Each row is a point. Examples show where two turns around zero, p and q, send a point. Where does a point land after both, in the order given? Backwards means that the second turn is done in reverse. Each puzzle has new turns, and all numbers are rounded.

Turn p:
[ 5 30] => [11 28]
[35  3] => [35 -5]
[-40 -33] => [-46 -24]
Turn q:
[ 1 32] => [-30 -10]
[24 40] => [-46   9]
[ 23 -44] => [33 37]
[-38 -31] => [ 42 -25]
[-11   4] => [  0 -12]
Where do these land?
q, then p: [-17   5] => [ -3 -18]
p, then q backwards: [ 14 -49] => [-49  15]
p, then q: [ 3 44] => [-44  -3]

Turn p:
[  7 -35] => [-34  11]
[-37  16] => [32 24]
[ 9 48] => [ 37 -31]
[ 21 -29] => [-36  -4]
Turn q:
[-57 -11] => [-13  57]
[-32  -7] => [-8 32]
[38 18] => [ 19 -37]
[ 18 -15] => [-14 -18]
[34 16] => [ 17 -33]
Where do these land?
q, then p: [-13  38] => [ -6 -40]
q, then p: [-22 -55] => [45 38]
q, then p: [1 1] => [-1  0]
p, then q: [34 17] => [-38   1]

Turn p:
[ 25 -14  27] => [-27  -4  29]
[-23  12   4] => [ -2  14 -22]
[-18  49 -46] => [ 59  28 -24]
[ 16 -47  16] => [-31 -38  18]
Turn q:
[ -8 -33 -46] => [-37  -3  43]
[-22 -31  13] => [16 22 29]
[44 35 24] => [ 22 -37 -44]
[-49 -18   8] => [ 3 49 20]
[ -3  13 -15] => [-18   1  -9]
[38 35 16] => [ 14 -32 -41]
Where do these land?
q, then p backwards: [  4 -82  -2] => [82  1 -7]
p, then q: [ 5 -5 19] => [ 4 20 -2]
q, then p: [-26  38  -4] => [ 38  13 -22]
q, then p backwards: [ 4 22 21] => [-24   7 -18]
p, then q backwards: [ 13  27 -33] => [ -4 -17  41]

Turn p:
[  5 -34 -32 -18] => [-29  21 -24 -26]
[ -8 -20  63 -14] => [ 25 -32  35 -42]
[ 10  21 -37  41] => [  6  11 -38  45]
[-52 -26  56 -12] => [ -5 -65  31 -38]
[  3  13  -6 -32] => [-17  19  24   0]
[ 37  30 -25  26] => [ 23  34 -19  39]
[  4  17 -19   8] => [-4 11 -8 23]
Turn q:
[-19 -20 -42  12] => [  6  14   2 -49]
[ 18 -31 -20  42] => [ 31  43  19 -16]
[  0 -21 -16  -3] => [ 18   2  -5 -19]
[-14 -25  13   7] => [  7  19 -25  -1]
[-9 35 18  0] => [-34  -8   5  20]
[ 23  62  48 -59] => [-29 -71   2  66]
Where do these land?
q, then p: [-17   6   5  -3] => [-17  -7  -4   3]
q, then p backwards: [ 16  18 -18  33] => [  9  19  12 -38]
q, then p backwards: [-17 -36  14  -1] => [ 25 -18 -18  23]
q, then p: [45 21  7  9] => [ 46 -21  -2  -5]
q, then p: [ 48  15 -40   2] => [ 43  -4  27 -40]
q, then p: [-74 -24  33 -39] => [-77  19 -44  18]

Turn p:
[-10   1 -33  21  25 -18] => [ 13  16 -16 -26 -26 -24]
[-18  60  56  12  46   1] => [ 13  21 -65 -20  45  46]
[  4 -60 -40 -30 -55 -38] => [ 24 -25  84  11 -27 -38]
[-25   9  28  19   5  31] => [-32  14 -16 -12  34   7]
[ 13  -2 -49 -18 -43  -3] => [ -2   9  48  17 -45   1]
[ 12 -13  16 -29  14  28] => [-20 -40  -7   5   4  17]
[24  6 22 26  7  0] => [  3   7 -29  26  15  -9]
Turn q:
[-25 -39 -25 -29 -50   5] => [ 58 -29 -11  31 -26  13]
[ 14  12  11  10  -2 -41] => [-13  15  14  17   9 -36]
[  0  59  -5  -7 -38   8] => [ 19   7  65 -17 -11   0]
[ -7 -10  45   3  37  35] => [ -7  31 -39 -40  17  18]
[-20   5 -21  37 -16 -30] => [-3 -7 26 43 28  3]
[-14  15 -30 -38  17   4] => [  8 -46   6 -27  -1  -8]
[ -2  18 -28  68   8  -6] => [-44   1  32  32  31  30]
[ 25 -51  24 -30 -12 -29] => [ 15  12 -46  23 -31 -40]
[ 30  -8  29 -13  55  55] => [-35  17 -45 -62 -17  20]
Where do these land?
q, then p: [11 -7 18 35 16 47] => [-43  14   0 -21 -13  39]
p, then q: [  1   7  39  24  19 -28] => [-49 -27   1  -6  -7 -11]
p, then q: [-36 -29  -6   8 -20 -45] => [-10  25 -11 -18  -8 -59]
q, then p backwards: [ 42 -13  -1 -21  12  36] => [ -3  16 -43  -8  34  22]
q, then p backwards: [-50   3 -18 -57 -39  -6] => [ 14 -26   6 -34  15 -73]
p, then q backwards: [-30  15 -37 -20  11 -35] => [  3  25  17 -37 -23  39]
p, then q backwards: [62 24  4 32  1 30] => [ 26 -65   0  32  -6 -20]
